Every row gives one point. Each copy is the shape, with its points in the same order, stretched, turned, moved and blurred by noise. Is it also mirrored, or only turned?
In the rows, zero is written as 128.

Shape, 8 rows:
[[114 200 170]
 [ 93 105 163]
 [166 110  85]
 [128 163 137]
 [107  90 152]
 [143  91 125]
 [ 91 188 190]
 [ 73 209 145]]
Copy 1:
[[163 170 157]
 [175  95 102]
 [ 69  86 121]
 [128 140 140]
 [159  80 108]
 [119  68 120]
 [195 168 146]
 [160 199 119]]
Copy 1 is: mirrored
Copy 2:
[[104 216 126]
 [ 79 121 150]
 [168  92  80]
 [118 169 109]
 [ 99  99 148]
 [149  96 124]
 [ 82 202 137]
 [ 66 204  90]]
Copy 2 is: only turned
Copy 3 (8 x 3):
[[ 74 144  84]
 [126  90 151]
 [202 113  80]
 [122 134  86]
 [148  83 140]
 [176  88 108]
 [ 61 129 107]
 [ 72 179 111]]
Copy 3 is: mirrored

Shape, 8 rows:
[[139 108 108 114]
 [117 171 110 133]
 [124  85 184 181]
 [198 165 216  67]
 [139 198 198 119]
 [ 95 153 116 106]
 [156 130 123 125]
 [154 147  83  90]]
Copy 1 (8 x 4):
[[125 108 108 111]
 [ 94 167 100 138]
 [156 103 190 161]
 [164 208 188  28]
 [114 223 171 103]
 [ 73 148 112 124]
 [140 140 114 112]
 [116 143  75  90]]
Copy 1 is: only turned
Copy 2, 8 rows:
[[151 114 122 106]
 [111 155  92 135]
 [120  93 186 184]
 [ 20  66 137  88]
 [ 27 121 124 146]
 [116 165 115 110]
 [122 103 111 121]
 [142 123  75  84]]
Copy 2 is: mirrored

Shape, 10 rows:
[[146 130 159 144 198  66]
 [157 200  81  67  90 140]
 [157 119 104  67 108 157]
 [127 127 186 162 151 171]
 [ 88 100 122  83 158  89]
 [ 93 126 168 167 169 105]
 [ 94 151 129  97 168 162]
 [182 204 158  88 100  90]
 [128 208 102 175 171 142]
 [162 119 104 149  96 108]]
Copy 1:
[[ 94 149 117 134 155  42]
 [153 196 168 121  44 166]
 [159 161 196 105 116 171]
 [126 134  90 159 182 156]
 [ 80 152 162  91 142 125]
 [ 71 137  84 143 163 110]
 [ 96 192 126 122 141 166]
 [176 165 117  90  58  94]
 [105 194  94 202 100 100]
 [135  96 160 161  93 124]]
Copy 1 is: mirrored
Copy 2 (10 x 6):
[[151 126 131 162 218  70]
 [145 209  71  30 121 157]
 [133 111  95  35 127 136]
 [132  90 182 137 156 170]
 [ 71 111  94  86 198  74]
 [ 98 118 161 163 180 106]
 [ 86 124  86 104 169 175]
 [182 198 134  53 195 132]
 [135 203  98 176 116 159]
 [151 152 144 100 103  75]]
Copy 2 is: only turned
Copy 3 (10 x 6):
[[146 191 124 112 170  85]
 [128 114  32 151  65  98]
 [155  82  89 132  76 112]
 [140 168 150 130 128 172]
 [110  90 115 104 147  74]
 [101 165 141 116 160 127]
 [102 106  92  85 118 138]
 [140 188  95 164  69  66]
 [ 98 187  40 145 158 160]
 [151 129 112 192 138 114]]
Copy 3 is: only turned
